Rows are points. Each copy is the shape, with its points in the same order, turned, moved and blurred by noise. Is it also mirrored, or only turned?

Shape (9 x 3)
[[-18 -18 -22]
 [ 35  -4 -57]
 [ 19  -9 -15]
 [-14   7 -17]
 [-25 -32  -2]
 [-30 -30  16]
 [ 17   5  -8]
 [-29  29  44]
 [-34 -25   5]]
Copy 1 (9 x 3)
[[ -7  16 -20]
 [ 42  -3 -54]
 [ 17 -14 -23]
 [ 11  21   1]
 [-26   9 -11]
 [-44   3   6]
 [ 20  -7  -7]
 [ -6   0  60]
 [-33   9   1]]
Copy 1 is: only turned
Copy 2 (9 x 3)
[[ 22  16  41]
 [ 58  49   0]
 [ 40  10   5]
 [  5  17  18]
 [ 14  -9  48]
 [  6 -27  45]
 [ 26   9  -4]
 [-38 -27  -5]
 [  4 -12  45]]
Copy 2 is: mirrored

Shape (10 x 4)
[[-15 -27 -14  -7]
 [ -1  31  33 -19]
 [ 23 -21 -46  20]
 [ 11 -23 -31  23]
 [ 29 -16  26  26]
 [ 23 -34  15  13]
 [-40  -2 -11 -16]
 [-24  21  13 -20]
 [-10  24   0 -14]
 [ -6 -27 -25  39]]
Copy 1 (10 x 4)
[[ -5 -26 -26  16]
 [  1  28  -4 -29]
 [ 20 -60  13  12]
 [  2 -51  10  17]
 [-30 -31  27 -23]
 [-31 -44   2 -19]
 [  6   7 -32  28]
 [  0  24 -18  -2]
 [ 16  12  -4  -6]
 [-11 -46  16  36]]
Copy 1 is: only turned
Copy 2 (10 x 4)
[[ 19  20  -5 -42]
 [-25  14  42  -7]
 [ 52  14 -24   4]
 [ 43   5 -15  -9]
 [ 47  -4  47   0]
 [ 53   9  33 -20]
 [-13  10  -7 -44]
 [-28  12  20 -23]
 [-16  11   6  -9]
 [ 44 -14 -16 -23]]
Copy 2 is: only turned
Copy 3 (10 x 4)
[[-22  18  19  14]
 [  8 -34 -21  11]
 [ -4  60  12 -22]
 [ -2  48  22  -4]
 [ 34   2  36 -12]
 [ 11   8  41 -12]
 [-29  12  -6  39]
 [ -8 -15 -18  26]
 [ -4  -6 -27  15]
 [  6  51  30  15]]
Copy 3 is: mirrored
Copy 4 (10 x 4)
[[ 35  -1 -15  14]
 [-33  13  13   1]
 [ 42 -51  -3  19]
 [ 42 -36   8  23]
 [ 19 -13  40 -16]
 [ 37  -8  13 -19]
 [ 11  21 -28  35]
 [-24  19 -11  20]
 [-19  -3 -10  27]
 [ 51 -17   8  32]]
Copy 4 is: mirrored

Shape (11 x 6)
[[ 49  -4 -10  34 -21  10]
 [-20   3  -7  25 -11   6]
 [ -6  54  -8   2  31 -16]
 [ 42 -26 -35  -9  13  23]
 [  0  18 -19  22  39 -27]
 [  7  16 -21  -5 -32 -10]
 [ 44   9 -15  41   4 -13]
 [ -4  15  -4 -20 -11  11]
 [ 11  -7  10 -19  -1  16]
 [-15   6 -11  -1  38   2]
 [  8  17  26 -22  29 -27]]
Copy 1 (11 x 6)
[[ 35 -31  38  23  33 -11]
 [ -6 -15  -2  21  -9  10]
 [ 13  47 -27  27  13  -4]
 [ 55  -5  31  -4 -16 -37]
 [  3  37   7  48  -6 -22]
 [  4 -16  -9   6  18 -27]
 [ 27   2  31  45  28 -20]
 [ 12   2 -16 -15  10  -6]
 [ 15   3  17 -26   7   0]
 [ 11  34   3  14 -30  -6]
 [ -6  56  16  -8  16  -9]]
Copy 1 is: mirrored
Copy 2 (11 x 6)
[[-13   7 -20  12  13  60]
 [-26   1 -17  10  14  -9]
 [ 37  23 -18  22  42 -24]
 [ 22  13 -20 -17 -31  40]
 [ 18  39 -26  38   9 -13]
 [-13  26   3 -18  31  14]
 [  2  29 -29  33  17  44]
 [  9  -1   8 -16  20  -3]
 [ 12 -10  16  -4  -3  13]
 [ 23   9 -16  15  -9 -25]
 [ 38  15  29  35  12  -9]]
Copy 2 is: only turned
Copy 3 (11 x 6)
[[ 19  27 -12 -37  33 -14]
 [ 15  -6  12 -14 -14  16]
 [-35  33  17  -5 -21  45]
 [  8  18 -50   3  14  -9]
 [ -2  52  14   8 -30  16]
 [-18  -1 -12 -41 -19  -3]
 [ 13  52  -5 -31   9   0]
 [-20 -13  -9  -6  -6  11]
 [-13 -10  -8   8  13  -4]
 [  0  19  -3  32 -22  27]
 [-46  27  24  19  -6  -6]]
Copy 3 is: only turned
Copy 4 (11 x 6)
[[ -2 -34 -29  -1 -48   9]
 [-18 -17 -10  10  10 -19]
 [ 21 -17  39  -8  -4 -48]
 [ 37 -45 -22 -11  -5  34]
 [ 17 -32  39  21  -6 -18]
 [-21 -29   1 -36  -7  -9]
 [  5 -40   2  12 -49  -1]
 [  3  -6  -6 -32  12 -13]
 [ 16   5 -14 -20   4  10]
 [ 26 -15  17  11  22 -13]
 [ 24  21  41 -11  -8  -3]]
Copy 4 is: only turned

Shape (12 x 8)
[[-14 -13 -21  27 -12  -9  -4  18]
 [ 29   1   1  -9  -9   7  50  12]
 [-13 -17 -15  23 -16 -15   3   4]
 [ -7  -7  10 -25  24   5  -1 -24]
 [ 24 -21 -25  47 -13  24  -1 -23]
 [-17 -43  18 -38  -4   2 -32  23]
 [  3  26  18   7  12   4   2  31]
 [ 14 -12 -19  -9 -12  11 -13  13]
 [-38  23   6 -32  16  -7  13 -27]
 [  4 -31 -18 -10  13   1  -2  24]
 [-13  -4   8   4  -4  -2  22  11]
 [ 17 -39  -3  -9 -18 -29  -6 -20]]
Copy 1 (12 x 8)
[[  2 -10 -19  10  -5  15  38  23]
 [ -8  12  32  -3  18 -38  29   8]
 [-12  -8 -19   9  -7  11  40  17]
 [-19   3  15  15   4  17 -12 -24]
 [-31 -17  -8  59  -9 -15  27  33]
 [  5  23  23  -2 -16  50 -14  22]
 [ 27  -2  -7  -3  -1 -25  -2  -3]
 [ -1 -18  22  12   3   9  11  29]
 [ -7 -10  10  -3   4  17   9 -60]
 [  1   7   8  10  23  22   9  33]
 [  2  12  -2   0  -2  -5  25  -3]
 [-55  -3   8  -6  -8  23  11  24]]
Copy 1 is: only turned
Copy 2 (12 x 8)
[[-25  10  -1  40 -11  -5  -2  11]
 [ -3   5  -1 -20 -14  36 -35   3]
 [-17  11   2  31 -22   1   9   9]
 [ 28  -7   2 -18  14  -7  16  -5]
 [ -5  18  48  17 -22 -19 -14  43]
 [-11 -40  -1  11  -6 -28   6 -45]
 [-25  22 -10  -9  23  -1 -16 -16]
 [ -5  -5  23  25  -2  -2 -18 -15]
 [ 19 -12 -20  -7  41  21  34   7]
 [  6  -6 -10  21 -13 -15 -24 -12]
 [-17   1 -17  -4  -5  11  -3   8]
 [ 10   6  22   9 -41   5  15 -18]]
Copy 2 is: only turned
Copy 3 (12 x 8)
[[-13 -29   3  -8  -5  25  -3  23]
 [-36   5   7   8  41  -3  26  -9]
 [ -9 -22  10  -5  -3  10   0  32]
 [ 27  -5   0 -16  -1 -22  30 -14]
 [-12  15  39 -44  12  24 -10  22]
 [ 23 -10 -59 -18  -4 -13  20  29]
 [ -4 -15 -17  17   9  12 -13 -28]
 [ -6   8 -20 -11   2  23  18  16]
 [ 13 -22   8   9 -29 -35  41 -28]
 [  3 -24 -24 -20  15  22  25  14]
 [-16 -27  -3   2  11 -12   8   0]
 [ 17   7  10   1  16  -8  26  51]]
Copy 3 is: only turned

Shape (13 x 9)
[[ 41 -53  32 -23  28 -13  -5 -22  19]
 [ 36  17  13  17  17   2 -23 -36 -24]
 [ 24  27   7  21  36 -10  32 -13 -33]
 [-47 -16 -24 -19   9 -19 -38  -2   0]
 [-21  -5  20  -8 -25   9  19 -32  -2]
 [ 24  -1  -8 -16 -20  19 -13 -10 -17]
 [ -4   8  24  15 -22   7  -4  12 -22]
 [  7  18  -7 -33 -25  15  -4  55  10]
 [-17   3  14 -50  10  23 -17   5  23]
 [-36  15  -1  45  -2  12   4  13 -24]
 [-25   1   4  -2  30   8 -30  11   2]
 [ -9 -34 -22 -25   1   9 -29  30 -40]
 [ 22   2 -22  11  42  19 -39  -4   4]]
Copy 1 (13 x 9)
[[ 26   8 -20 -12  54   5  -3  43 -44]
 [-13  18 -58  -2  32   9  -8 -27  -8]
 [  4  39 -24  40  18  23 -11 -24   1]
 [-26 -58 -16  15 -15  -3 -11  19  -9]
 [ -6   6   2 -10   9  25  50   4   2]
 [-11   0 -11 -38   8   6  -1 -15   6]
 [-13  28 -15  -1 -22  -2  19  -1   8]
 [ 36  -7   8 -21 -49 -26  -4  -9  -2]
 [ 20 -41   3  -5   7 -27  18  -6 -28]
 [-27  11 -12  38 -22  -7  19   0  34]
 [-14 -23 -22  25  -1 -28   2   2  -7]
 [-40 -14  12 -13 -22 -19 -37  15 -18]
 [ -7 -15 -33  15  30 -29 -35  -9   7]]
Copy 1 is: mirrored
Copy 2 (13 x 9)
[[ 29 -23 -18 -60 -30 -21   8  19 -14]
 [-12  -8  53 -14 -10 -27  31  10 -21]
 [-19  31  35  -3 -38  -2   7   0 -22]
 [ -1  -7 -42  17  43  -8  21   1  13]
 [-11  -9  14 -18  -2  26  17   5  43]
 [  7 -12  33 -32  20   5  17 -24   0]
 [ 11  24  38 -20  22  27  23  18  10]
 [ 45  39  16 -19  36  21  27 -48  12]
 [ 36 -11 -25 -10   3   8  49 -22  25]
 [  4  26  34  29  29  32   7  27   4]
 [ 20  -2 -12  18  13   0  40   5 -13]
 [  4   5 -21 -27  57  22  27  -9 -31]
 [ 20 -25  13  16   8 -21  14 -11 -43]]
Copy 2 is: only turned
Copy 3 (13 x 9)
[[-19  13 -25 -53  33  31 -44 -22 -21]
 [ 14 -33  -6 -19  16 -32 -21 -19 -38]
 [ 47 -34  -4 -20  41  -6   8   9 -29]
 [-24   7 -30  21  -4  -3   8  -8  42]
 [-12 -17  10  -2  -2  22  31 -33 -22]
 [-13  -8  24  14  13   1 -22  -7 -22]
 [ 24 -26   2  28   0  23  -8 -24 -18]
 [  0   0  28  38 -13  38 -30  29   2]
 [ -3  24  18 -15 -28  23 -10  -3  22]
 [ 40 -10 -13  43   4   4  31 -19 -11]
 [ 19  18 -22   7 -11  -3  -9  -4  16]
 [ -6   0   6  43  32   6 -25 -18  37]
 [ 19  24 -17   5  17 -40 -31   8 -17]]
Copy 3 is: only turned

Shape (16 x 11)
[[ 13   8  23  13   3   7   5  13  -9  -3  -6]
 [ -2   2 -11  17  -5   8 -15 -13  -8 -10 -19]
 [ -7 -10  -9  16   7   6   2   9   4   3 -21]
 [  4 -19  58  17  -6  -9  14  12 -31 -10  21]
 [  1   1 -12  10   5   8  12  11   3   2  -7]
 [ -6   6   9  20   0 -15  -2   9   5  10   3]
 [ 11  -6  -4  17  26   1  -3  10 -38   0  -2]
 [ -4 -35  32  10   4   6 -32   3   1  -9  16]
 [-12   2  -4  23  -9  11  -4  11 -10   4 -16]
 [ -2   6  13  19  22   7  10  -2 -11   3 -18]
 [ -8  -6  -6  11  21  -9  12  -9   5   5  -5]
 [ -6   3  -7  22  -6   1  10  -6   1   1  60]
 [  7   0   1 -27  -6   1   8   7 -24   6  -9]
 [ 18 -21  -7  11  -6  -9   3   5  -1   7   5]
 [-11   3 -11   3   3   0  -1   8  -1 -13 -13]
 [  1   2  -8  -1  -7  -5   1   8   3 -13 -13]]
Copy 1 (16 x 11)
[[-17  -4  16  12 -11 -15   4   6   1  -6 -13]
 [  2  22   4 -28  -2  -5   2  10   3 -16 -12]
 [  1  17   9  -4   2  -7 -12  25  -4   3  -6]
 [-15 -33  10  32 -50  10   3  17  20 -22  -1]
 [ -2   5   2   0  18 -12   0  21   1   9 -15]
 [ -9 -10   3   5   2   7 -14   0 -11  -5   0]
 [-40   3   3 -15 -14 -11   4  24  22  10  -5]
 [  7   4 -12  10 -39  -8 -28  -1  23 -17  12]
 [ -2   7  14 -15   1 -14   0  26  -5 -12   0]
 [-14   3  29  -6 -11  -2  -3  18   0  14 -12]
 [  1   6   5  -5   4  17  -7  12   4  21 -11]
 [ 12 -51 -15 -13  10  10   3  -4  19  -4  -3]
 [-12  18  -4  14   2  -1  34  11   4   2   8]
 [-11   4  -8   7  15   3  -4  13  20 -14  -7]
 [  1  13 -11  -8   0  -7   4  23 -13   4 -12]
 [  0  12  -9   0   3  -5   8  17 -11  -8 -17]]
Copy 1 is: mirrored
Copy 2 (16 x 11)
[[-10   7  -9 -10  11  17   5  -5 -12 -16   1]
 [ -4 -12  24 -13  16  -2  28  12  -4 -17   8]
 [ 10  12  19   7  19  -1  14   7  -6  -8  12]
 [ 10  13 -29 -50   8  37 -11   4 -16   4 -10]
 [ -6  15  16   7   7   0  11   3   0  -9   3]
 [  1  13  -3  -7   0  -4  15   0 -20   0  19]
 [-11   7  19  -5   8  44   8  28 -14  -7   7]
 [ 39 -14 -21 -14   1  27  22  12   4   2  11]
 [  5   1  18  -6  16   4  22  -3 -19  -8  -2]
 [-14  13  -1  -4  34  13   8  10 -10  -2   8]
 [ -6  17   8   3  13  -3   9  17   4  11  23]
 [ -4  26  -5 -14 -35   9  33  10   8  29  -9]
 [ -9 -12  16   3   2  13 -25  -1  -5   0  -1]
 [ 14  12   6  -5 -15  -1   2  20  -6 -12   5]
 [ -1   3  24  -1  10   4  10 -10   3  -5  17]
 [ -1  -1  22  -4   1  -2   4 -10   0 -14  14]]
Copy 2 is: only turned
Copy 3 (16 x 11)
[[  9  -5 -18   5  -9   8 -15 -22  11  12 -12]
 [-21  -5 -11  -5  20   9  11  -6   0  18  -1]
 [ -7   7 -16  -4  -8  25  13  -6  -5   5  -3]
 [ 31 -27  20   0 -18  30 -38 -25  16  20 -23]
 [  4   8 -17  -4 -10   7  16 -13  -6   5  -6]
 [  8   2  -7 -21  -4  16  -9 -15   4 -12   0]
 [ 21 -28 -18   3  -6  11  11  -9  10  22  15]
 [-23 -34  13  -4 -25  21 -30  -1   3   3   5]
 [  1   1 -23 -14   7  21   6  -1  -8   8 -13]
 [ -2 -12 -20   2  -7  23  15 -19  15  10 -11]
 [  1  -1   0 -12 -14  17  28 -20   6  -2   2]
 [ 22 -27  20 -38 -13 -19   2 -27 -18 -10 -12]
 [ 19  10  -2  12  -8  -6   4  13  24  13  -9]
 [  7   8   7 -15 -13   7   0 -10  -2  16  13]
 [ -4   4 -10   9   7  11  12  -2  -3  -5  -2]
 [  0  14  -5   9   6   1   1  -6   1   1   1]]
Copy 3 is: only turned

Shape (17 x 12)
[[ -3   2  27 -32  18  33  31   4   6  20   7 -23]
 [-27  19  -9  34  20 -25   4  15  -7  29 -34 -12]
 [ 39  25  -5 -18 -14  -5  -7  31 -21  16 -19  20]
 [  1 -14 -33 -10   6   7  -8   7 -17 -33  29   9]
 [ -2  -9  18  21 -20  31  -2 -30  24   6   1 -28]
 [  0 -15 -33 -14 -28 -30   3  19  28 -27  18   1]
 [ 11  17  21  28  32 -28  15 -11 -16   8  28 -12]
 [-12  13   7   6 -33   1  40  16 -18 -19 -12  24]
 [  2 -38   3  24 -27 -26  34  15 -17  -9  33  11]
 [ 44   5 -18 -17  22  26  -5   9 -35  25  22  12]
 [ 16 -41   1  -7 -33  15  -4  26   8 -26   5  13]
 [ 28 -34 -22  14  18  -4  18 -29 -24  16  13  26]
 [ 20   3 -15  11   8 -16  -1 -10  29  -5 -20  -4]
 [  6   6  17  21  26  -4 -15 -25 -10 -10 -15   9]
 [ 15 -29  -9  17   7  37  38  23  15  15  13 -36]
 [ -7   3 -10  -9  -9  17  12  38 -19 -19  -5 -28]
 [-21   6 -16 -15  13 -23  37 -17 -23   4 -31 -37]]
Copy 1 (17 x 12)
[[  7 -18  15  10 -37  -6  -4  11  41  10 -28  21]
 [-12  23 -10 -24 -30   7  33  31 -36  29 -22  -4]
 [-14 -40 -11 -18 -21   4  10  13  -5  31  47 -10]
 [ 19  -1 -10  25  20  13 -11 -13 -13 -11  22  -1]
 [-45  19   9  -7 -23  -6 -40   1  13  -9 -23  13]
 [ -3   2 -21   0  37 -36   1 -21  -4   6   7 -26]
 [-17 -30   9   5 -10   6  12  34 -36 -20 -34   8]
 [ -5   0  19 -26  -9 -21  23 -21 -14   6  26  34]
 [  7  -9   9   5   2 -55 -12  -6 -50 -10   4  18]
 [  2 -42   4  39 -29  24 -16  19  -7  12  32  -6]
 [ 11  -7  -7 -12   5 -28 -47 -30   0   8  25   6]
 [  8  -8  42  27 -18  -5 -25  18 -40  -5  15 -25]
 [-23  -1   2 -18  -7   3  -5  -3  -7   2 -13 -45]
 [-10  -2  19 -30  -5  32 -16  24 -22 -10 -10  -1]
 [  2  -2 -10  29 -55 -22 -21 -27   1   5 -29  -1]
 [ 14   0 -35  -2 -22  -6  12 -15   7  -1  10  19]
 [ 12  28   8  -7 -32 -10  43  32  10 -21  -7 -13]]
Copy 1 is: mirrored
Copy 2 (17 x 12)
[[ 16 -12 -32   0 -15  30  19 -18 -10 -25 -17 -17]
 [ 26   8  20  29  15 -44  31 -17   1  14  -4   5]
 [ -6   9  34  -3   2  24   1 -16 -12   2  47   4]
 [  5  -4  24 -38 -36 -10 -26  22  -5  -9  -8   2]
 [  5 -10 -17  42   7   9 -24  11 -19 -23 -40  11]
 [-11 -21  19  -7 -24  -5 -11  44  40  -7   7  26]
 [-12  -8  26   4  -5  -9   6 -31   4  24 -46 -24]
 [  1  37  -4  13 -17  15   4  34   2  29  14 -10]
 [-42  23  26   9 -34  -2  11  39  18  -2 -26 -15]
 [ -3   2  39 -40  -8  27   1 -22 -37 -24  -3  -7]
 [-23  -4   3  10 -46   9 -17  41 -14 -29  16  13]
 [-36  24  27 -30  -5  -6   8   0 -25  -8 -40  21]
 [ -7 -22  12  12  -1  -7  -6  -4  -2  11 -11  45]
 [ -9  -2   2   9  -5 -26 -23 -22 -32  21 -19   4]
 [ 18 -10  13  21 -35  25  35  17 -17 -38 -43  10]
 [ 36  10  12  11 -45  10  -1   8   3 -14   8  -9]
 [ 29  33 -16  -2 -12 -10  15 -30  32   5 -24  21]]
Copy 2 is: only turned
Copy 3 (17 x 12)
[[ 15 -33  35 -13   1  49  -2   1  -6  -8  19  41]
 [-30   3  -9  15  18   4  46 -12   3  21  27   9]
 [ -1 -39  32  25  30 -15   1  18 -13   5 -18 -15]
 [ 36   5   7   4  -3  23   3 -15  -7 -38 -13 -33]
 [ 13 -17  -8 -15  -9  10 -30 -46  -8   8  15  39]
 [ -3 -31 -15   9 -11  20 -19 -16  -2 -34   8 -54]
 [-13  24  21 -27  10  26   1  -3  25  28   3  -4]
 [ 17 -47   6 -31  -5 -15  29  -2  -7  -1  11 -20]
 [ -8 -28  15 -37 -30  15  13 -39  15  -4 -20 -42]
 [ 13   4  60   8  25  16  -5   0 -25 -14 -33   1]
 [ 32 -49  11  15 -35   7 -11 -31  -5 -18 -15 -24]
 [-15  22  27 -19 -24  10   5 -13 -33  -5 -39  -9]
 [-16   3  -5  18 -13   0 -21   0 -14   5  22  -5]
 [ 18  21  -5   2 -12   2   4   5  -4  33  -4  12]
 [ -6 -21  53  -4 -19  21  -6 -49  -4 -27  29  20]
 [ 22 -32  17   9  10   4  18 -15  22 -37  16   0]
 [-26  -5 -14 -17   2  11  29  19   8 -34  13  30]]
Copy 3 is: only turned

Shape (15 x 12)
[[ 13  -7  16   0  24  11   9   9  -1  -2  -3  -1]
 [ 12 -13   6  -6  13 -32  -2  -1   6  12   6  -4]
 [ 30 -23 -10   8   4 -24   8   5   9  11 -14 -21]
 [ 15  24  -2  -4  14  12  -5  -2 -14   9  -3   8]
 [ 22   5  -9  -8  18   7  12  22   0  15   6  24]
 [  4  23  -7   8  -1  -4  10  11   3 -11  21   8]
 [-12   9  -7  15  -9   8 -38  11  12 -12   8  29]
 [ -8 -19  21  10 -12 -23  -6  10   2  38  -8 -11]
 [-16  11 -28  21   7  18 -16   5  -1  -9   6  14]
 [ -7   4 -24   9  -8  15   1   0  15 -12  19   9]
 [ 17 -27 -11  -6   2 -24  15   9 -20  -1  10  -9]
 [ -1 -18   6   7  -2 -37   4  19   0   6 -26  -8]
 [  5   3 -10 -21  19  -2  18  -3   1   3  -3  12]
 [ -5   3  12  24 -28   7 -15 -12   4   5  -5  29]
 [-17   3   5  43  -9 -10 -11  -9   5   7  11  32]]
Copy 1 (15 x 12)
[[  7  -6   1  -9   5 -16 -19 -11  -9 -24   9   9]
 [ 14 -15  18 -12  16   3  -1 -17  11  -3 -14   3]
 [ 26 -35  19 -25   8 -18   0   4  -8   3 -13   1]
 [-18  -4  -8   4  -2 -26 -11  -5   4 -12  -1 -11]
 [-20 -15   7 -16 -15 -16 -17 -14   0 -26 -17   4]
 [-15  14  21  -4 -20 -11   3   0   4  -3   0   6]
 [-22   7  16  31  -2  14  -3  29  -3 -22 -11  10]
 [ 20 -37   6   1   1  25  21  -9  -6 -10   2 -13]
 [ -7   9  -1  25 -25 -10  -8  28   7 -17 -12  10]
 [ -9  12   4  -1 -24   4  -7  26   1  -1  -9  18]
 [ 29   1  11 -30   0  -7   0  -7  -2  -8 -26 -12]
 [ 31 -26  28   6   1  -2  11 -15 -19  -3 -15  -4]
 [ -4  -2  -1  -7  -8 -11 -24 -21  -2  -1 -19  10]
 [-14  -8  12  22  -9  22 -14  23  -7  -4  10 -21]
 [  0  -4  27  26 -20  26 -12  16  21 -12   5 -10]]
Copy 1 is: only turned
Copy 2 (15 x 12)
[[ 17   5  -9   0 -19  11  -9   3  -1   6   1  16]
 [-16  -9 -14  -4 -14 -18  -2   5   6 -10   1   3]
 [-34 -17 -15   4 -12   8 -17   6   8  12   5  -4]
 [ 15  -5  -2 -10   3  14  24   4 -12  11   1  11]
 [  4 -17  13  -8  -5  15   4  15  -3   1   4  37]
 [ 15 -12   8   2  26  -6  -5   8 -11   0 -12  14]
 [ 17 -19  11   6  -1   0  16   5 -15  -7 -60   6]
 [-16  -9  13  20 -27 -14   9 -11  25  -4  -2 -18]
 [ 12  -8   4   5  18  21  10 -15 -11  -5 -43  18]
 [ 11 -24   6   3  16   6 -11 -16 -20  -6 -30  15]
 [-16  -7  -2 -19   1   7 -23   4  13 -16   8  -5]
 [-24  -3  -2  25 -14   6  -6  15  15 -14  -3 -16]
 [  3 -10  -7  -1  -4  11   2   1 -16 -17  13  23]
 [  6  -4  30   9 -13  -2   9  -9 -27   4 -34 -13]
 [ -7  12  30  11   1 -19  10 -14 -16  -3 -44   6]]
Copy 2 is: mirrored
Copy 3 (15 x 12)
[[ -5 -11  -8 -10   4   2  -6  14   1 -14  31   4]
 [  3 -19 -11  -2 -21 -17  15  -3  15 -18   9   3]
 [ 29 -30 -15 -11 -23  -6  -6 -14   5 -12   9  15]
 [-22 -10   4 -16  17 -12   1   4 -10  -1   7  14]
 [-17 -29   3  14   5 -13  -1   6 -17  -3  27  12]
 [ -2   4   8  11   5  -8   9  11 -23 -14  -3  -4]
 [-14  16  13  16  -3  19  26  22  -3   5  -6  33]
 [ -6   8 -23  -2 -46 -13 -10 -10  20   1   9  16]
 [ -9  -2   1  12  14  15   6  29 -11  12 -18  18]
 [ -3   0   4  25  13  21   3   7 -12  -6 -11   5]
 [  8 -36   0  -5 -29   0   1  -3   1  -5   5 -19]
 [ 26  -4 -14  -8 -36 -14   5  -1   9  12  18   6]
 [ -5 -20  -2   5  17 -12   5  -3   4   3  20  -7]
 [-11  24  27   7  -9   7  -8   1  13   1  -5  29]
 [ -7  22  18  22 -14  -8  -8  31  17  -5 -17  23]]
Copy 3 is: only turned
